Every row gives one point. Two turns around zero, p and q, are shown by what they do to some points. Write where each new point lands after one turn and then the other. Backwards means that the second turn is done in reverse. Each puzzle has new turns, and all numbers are rounded.

Turn p:
[-21 -24 -30] -> [-30 -11 -30]
[ -9   3 -47] -> [-30  23 -29]
[ -7 -26 -31] -> [-18  -7 -36]
[ 34 -44  26] -> [ 47 -35 -19]
[15 46 34] -> [24 24 48]
[-11  45  47] -> [ 8  7 65]
Turn q:
[ 25  49 -11] -> [ 26  34 -36]
[-67  -4  -7] -> [-57  22  29]
[ 15 -42  34] -> [ 20 -42  32]
[ 26  -3 -16] -> [ 10 -14 -25]
Where do these land?
p, then q: [ 60 -16   4] -> [ 30 -18 -51]
q, then p: [-56 -22 -25] -> [-49 -30  30]
q, then p backwards: [-42 -23  13] -> [-41  24  15]
q, then p: [46 33  0] -> [ 22  42 -30]
q, then p backwards: [-8 27  8] -> [ 15  23 -10]

Turn p:
[21  9 49 -7] -> [  0  23  25 -43]
[  4  28 -34  65] -> [ 8 40  5 67]
[ -2 -58  40 -29] -> [-24 -47  33 -44]
[ 20   7 -18 -18] -> [ 30  -6 -11  -3]
[-43  14 -38 -11] -> [-14 -10 -52  24]
Turn q:
[ 23 -59  26 -63] -> [ 57 -68  18  21]
[-43  28 -26   2] -> [-48   2   4 -32]
[-19  50 -43  39] -> [-54  41 -30 -28]
[ 29   1  34 -14] -> [45  6 10  0]
[-12   2  19  32] -> [-11  29  18  16]
[ 26 -20  -6  48] -> [ -1  27 -25  46]
[ -4  -2  -4 -45] -> [ 12 -37   5 -24]
Where do these land?
p, then q backwards: [ -1 -29 -22  17] -> [ -9 -39   5  -3]
q, then p: [-11  -2 -20 -19] -> [ -9 -28  -3  -1]
q, then p: [ 66  41 -61  42] -> [ 53   2 -73  59]
p, then q: [-17 -15  61 -47] -> [  5 -66  32 -32]
q, then p: [ -6 -19  14  10] -> [-12  15  18   5]
p, then q backwards: [-30  24  28  -3] -> [-12  32 -24  23]

Turn p:
[  3   1   7 -17   2  13   9 -18] -> [-19 -11  12  -6  -2  10  -7 -11]
[ -8   5 -31 -13  22 -27  16  27] -> [ 18   1 -21 -45   8  -2  14  19]
[-15  27   8   9   8   2   8 -21] -> [-19  27  15  -7  14  -2   1 -12]
[-11  31 -10 -17  26   9 -39   0] -> [ 20  11   8 -11  43  22 -26  -6]
[-21  -9  27 -11 -11 -15  -7 -11] -> [ -8   2  11   0 -10 -26 -30   0]
[ 28   2   8  23 -21  13   8  23] -> [  6   1   7  31 -17  11  28  19]
[ 30 -11  -3   7 -34  17 -20 -16] -> [  3  -6  -7  39 -25  25  -8 -16]
[ 19 -26  -7   9  12 -21  13  19] -> [ 23 -18 -11  -9 -16 -16  27   3]
[-26 -21   2  10  -3   9  12  -2] -> [-23  -8 -15   8   7 -23   1   4]
Turn q:
[ 14 -19  44   0 -17  -6   5  28] -> [  2 -23  43   7 -25  10 -22   1]
[  5   2 -20  -3  11  10   5   7] -> [  6   0  -9 -12  12   0   7  17]
[-76  -8 -14 -15  15 -10  25  -5] -> [-11   8  18  32  57  -5  45 -18]
[ 19  13  -5 -15  -6   6   8 -16] -> [  7  -4 -18 -14 -17   9  15  -4]
[ 13 -18  24   0  13 -33  -4   7] -> [ 13 -10  28  -7  -9 -26 -16 -16]
[  0  37 -15 -11   1  -2  -9  -1] -> [  3  32 -11 -18  -2  12  12  -2]
[13 -7  8 13 12  2 -9 -9] -> [  9  -6 -10   0  -2  -9 -21  -5]
[ 14 -11 -15  -9 -32   9 -10   0] -> [-31 -11  -9 -12 -18   4   3  13]
[  5  -6   2 -11   0  13 -17  -5] -> [-10  -9  -8 -13   3  10 -10  -7]
[-7 17 -8 50  4 10  7 -6] -> [ 13  24 -23  35   1  -6 -13  20]
Where do these land?
p, then q: [ -1  18   6 -17  38  -6 -22 -13] -> [ 21 -14 -11 -24   2   7 -14 -35]
p, then q: [ 48  17  10  13  -6 -14   2 -13] -> [  7 -11 -14  21 -42  26   5  -4]
p, then q: [ -7   0 -15   0  -4 -12 -11   2] -> [ -3   9 -10 -17  -2  -2   2   7]
q, then p backwards: [-25  11  -5 -14  -6  19   0 -15] -> [  5   9 -24  13   4  24   4 -10]
q, then p: [-24   9  20   9  -6 -15  -7   6] -> [ -6  24  21  15   8  -7  -1 -11]
p, then q: [-20  16 -11   8  -1  -3  19  17] -> [11 17 17 -9 14  8 18 12]
p, then q: [ 56   5   8  -5  -8 -12 -21  10] -> [  2 -28 -14   4 -45  19 -20  15]
q, then p backwards: [-15 -41 -15  12   2 -12   2  -1] -> [-27 -24  25   9  11  16   6   6]
p, then q: [ -7 -21  12 -20  -2  -9  14   7] -> [-23  -9  24  -6  -1 -10   1  -5]
p, then q: [-26 -29  -4   7   1  63  16   9] -> [  0  -7  11  33  58 -31  -4  18]
q, then p: [21 15 -6  7 -7  1  8 -9] -> [  0   5 -13   2 -16  19   3  12]

Turn p:
[ 34 -37 -19 -11   7 -39  26 -44  37] -> [ -2 -33 -19 -20  10 -42  27 -64   4]
[  9 -36  -9  48  49 -12  26  35  -9] -> [  2   5  12  55  43 -10  51  -4 -23]
[  5  -7  39   4  -5  28 -15   1 -40] -> [  4  -2  42 -19  -1  35   8  28  -8]
[-46 -37 -38  43 -36  -5   8  -3  37] -> [ -7 -25  -6  48 -30 -55  15  14  46]
[ 13 -10 -16 -47  10 -16 -25  21 -23] -> [-34 -11 -32 -24  13  14  -1  15 -35]
[ 13  11 -18  -8 -22   2  -8  17 -46] -> [  3 -12  -1  -4 -17   7 -13  29 -46]
[-22  48  20  -4  30 -39 -23 -41  24] -> [-16  27  10 -18  36 -17 -60 -32  26]
[-37  -7  41   4 -25  26  30  24  -3] -> [ -3  41  26   5 -39  10  29  24  21]
[ 28  15  22 -16 -31  11  -1  29  24] -> [ 36  22 -28 -32 -11   7  11  19   6]
[ 16  47  19 -28   2  17 -39 -17  38] -> [ 22  10 -26 -40  15  29 -45  -8  34]
[-14  13 -42  16  22  29  22 -21 -40] -> [ -6 -21  21  52 -20  24 -22 -21 -28]
Turn q:
[  4   1  67 -11 -24  23  13  25 -32] -> [  5  39  21  19 -22  -5  68   7  -4]
[ 29  33  -5  -2  20 -16 -13 -17  26] -> [ 21  -3  -1   5  23 -14 -25 -41  16]
[-19   6  -1   9  32  19   4 -36  22] -> [-26   9  20 -15  34  19 -22 -15   6]
[ 10 -35  44  32  -5  20  -9  68 -42] -> [ 26  11  40  45 -27  -4  40  66  -7]
[ 15  13  42  34 -53  69  -4  46 -50] -> [ 55  48  12  23  -4  33  72  45 -35]
[-13  -8 -49 -47  20 -13 -13  -4  28] -> [ -8 -18  -8 -51 -20 -19 -48 -12   9]
[  6  -9 -31 -13  14 -25  -9 -47 -14] -> [-22 -34  -6  -3   0  -4 -29 -34 -30]
[ 16 -14 -25  -2  -5 -13  26 -30  41] -> [-11 -37 -17 -14   5  26 -12 -27  31]
[-15  21 -25   2  13 -23  29   4  -4] -> [-13 -19 -23 -15  29 -26   1   8   3]
[-32  -6 -17  -1 -12 -41 -25 -10  24] -> [-25   5 -38   8 -15  -7 -44   1   9]
Where do these land?
q, then p: [ 13 -28  38   3  54  15 -59  43  -3] -> [ 45  42  29 -49  36 -18   0  46  13]
q, then p backwards: [ 10  -2 -37   5   3   3 -11  34 -35] -> [ 31   3 -16  20 -36  -9 -15  15 -23]
p, then q: [-39   8  -2   0  33  -7  76   6   1] -> [-22  25 -42  23  62  19  16 -18 -20]
p, then q: [ 42  31   1  -9  -2   4 -32  -1   4] -> [ 32 -14  31 -18 -21 -10 -19 -13 -18]
q, then p: [ 23 -40 -47  10 -23 -50   0   7  -4] -> [ -7 -60 -13  14  -7 -27  38  35   3]
p, then q: [-12  -3 -40  -8  29  36  35 -22  17] -> [-15  -6 -12   7  23  68 -12  -3 -15]
q, then p: [ 11   6  20   7 -31  -1 -61  14 -42] -> [ 50  -8  29   3  -5 -16 -24  28 -47]
p, then q: [ 18  27  47  35 -36  26   2 -32  21] -> [ 41  10  13  16 -26   7  12 -56  40]
q, then p: [-10 -12   1 -32 -10 -15  28 -27 -14] -> [-35  -6  11   5 -39 -14   0 -13   5]
p, then q backwards: [-29  26   1  31 -17 -24  19 -47  27] -> [ 19  10  21 -32  40 -33 -33  11  29]
p, then q: [-27 -12  20 -43   1  13   3  25  29] -> [  1  17 -31 -53  19   6  -2   8  17]

Turn p:
[  8  23 -61 -22 -23  22 -25  -8  14 -16   4] -> [ 34 -10 -34  -1 -18 -24 -19  42  39  -2   5]
[ 15 -13 -51  11  16   2 -23  -3  51  -3  -8] -> [  3 -20  -6  11  23 -16 -15  19  55 -37 -16]
[  8 -36 -18 -50 -25 -11 -52  41  36  -4  37] -> [  7 -37  36 -32 -21 -53 -57  14  13 -30  23]
[ 29  21  53  22  -4 -28  21  32 -28 -10  -5] -> [ -8  40  29  24 -26  24  14 -12 -52 -18  -1]
[ -3 -64  14 -19  -4 -48   4  16 -34 -73  13] -> [-29  -6 -16 -17  10 -60  -9  -9 -83 -41   6]
[ 14 -35  27  25 -15 -33   2  38 -71  36  33] -> [ -2  -7  51  39  17   6 -26  -7 -81  24  26]
[-20  12 -12  -5  33  40 -46 -36  21 -31 -23] -> [ -6  16 -58 -38  18  16 -25  -1  47 -12  -6]
[-18  22 -18  17  12  68  16 -31  45  -5  11] -> [-20 -22 -39 -12  -4  36  30  19  65   7  15]
[ 25  -4 -15 -33  14  -1 -14 -39  22  -3  22] -> [ 40 -20  -6 -36  18  -4   7   7  17 -26   9]
[-18  36  30  14  28  25  70   5 -35  52 -50] -> [-22  41  22  11   5  51  56   3  -7  72 -42]
[ 11 -16  53  19 -62 -39  20  10 -32  33 -29] -> [  9 -12  32  39 -37  10  -1 -52 -61  24 -33]
[-51  55  -3  22  27   3  25 -25  10  25  -4] -> [ -5  37 -11  12  15  14  45 -22  48  42  15]
Turn q:
[-11  39  20  21 -34  45  10 -30  36   2  16] -> [-59  21 -33   0  -3  53   2  -4  -6   9  15]
[ 43  48   7  32 -17  13  19  -8 -10  37  -1] -> [-12  28 -27  10 -38  22   4  49   0  39  -6]
[ 34 -28  -3 -45  33 -23 -39  57  -5 -56 -18] -> [ 32  -5  25 -32  25 -66 -17  26   9 -72  -6]
[-25   0  38  18  47  -1  24 -11  20  38  26] -> [  4  28  30  21  40  36 -23  -7  -5  46  -1]
[ 13  44 -49  17 -39 -64 -36  53  23 -11 -12] -> [-19   9 -46 -18 -46 -91 -45  -7   0   5   0]
[-10  18  19 -23 -31  29  16   4   2  58 -29] -> [-15  -6   7 -54 -22  36  16   7  13  46  -1]
[  5 -37 -25 -21  34 -19 -57 -21  -9 -23 -17] -> [ 50 -27   3  10   4 -13 -24 -21  34 -53  -8]
[ 12  -1  35  12 -49 -18  25 -22  10  20   7] -> [-34  29  26  11 -44  15  18  -8   1  19  11]
[-40 -58  13 -16  72 -13 -36  17 -67 -69 -29] -> [ 65 -66  52   8  43 -15 -22  -8 -43 -73 -37]
[-28 -45  -8 -13  31  16 -16  -2 -41 -16  58] -> [ 28 -51  23  39  47   2   5  -2 -10 -16  42]
[  1  33 -18 -21 -16   2  50 -28  10   4  -2] -> [  7  35 -31 -15 -11  15  40 -18 -16  19  10]
[  5 -14 -29  39 -31  34  41 -10  31  16  -1] -> [-46   4 -30  21   6   7  46  -8  22  31 -22]
Where do these land?
p, then q: [-14 -33  38   7  15  13  43 -13   2  40 -13] -> [ 15 -11  32 -12  19  55  28 -14  -1  23 -23]
q, then p: [-30 -39  -6  54   3  57  21   7   5  -6 -37] -> [-58  -3 -17  -6  39   2   8  -9  10  31 -64]
p, then q: [  1  16 -25  -8 -40 -12 -16  32 -35 -20 -54] -> [ -4 -21 -24 -13 -67 -30 -32   9   1  12 -25]
p, then q: [ 29  -1  17 -26  45  20 -26 -65  19  22  -2] -> [ 30  26 -12 -33  45  24  28  22  39 -43   2]
p, then q: [-59  31  24  14   2  19  20  17   0 -14 -18] -> [-14  -3 -32 -16 -10  23  -1 -40 -14  51  17]
q, then p: [-34 -40  29  28   5  -9  36 -43  23   5 -22] -> [ -8   4 -37  -7   3  60  26 -36  10  26 -30]
q, then p: [ 49  67 -45 -19 -57 -26 -30  -6  -1   2  72] -> [ 39 -28  12  58 -24 -60  -4  25  18  -5  91]
p, then q: [  8  33 -43 -39 -35 -23  -8  15 -63 -16  23] -> [ 14   4   0  14 -51 -60 -16  54   0  26  30]
q, then p: [ 18   8  24  21 -17   1   2  27 -48 -47  -3] -> [-33  21  -6  22 -18 -24 -19   4 -59   9   1]
p, then q: [-35  -7 -28  10  14   5  34  15 -29 -41   9] -> [ 20 -16 -10   8  13 -36  -8 -18 -37  48   4]
p, then q: [  9  -5   4  34  52 -16  -4  -2  13  39 -12] -> [  1  25   0   3  39  44 -26   9  -8  -9 -33]
p, then q: [ 26 -30  31 -27  40  20  26  -8  76  46   1] -> [-16  31  57 -47  48  40  34 -21   5 -37 -17]
p, then q: [  2 -32  22 -21  14  -1 -50 -10  38  45  43] -> [  6  18  45   5  29  32 -15  -6  40 -50  37]
q, then p: [ 32  34 -42 -28 -42 -49 -45  34  -1 -55  12] -> [ 42   6 -16  24 -17 -91  -9  -6 -28 -39  40]
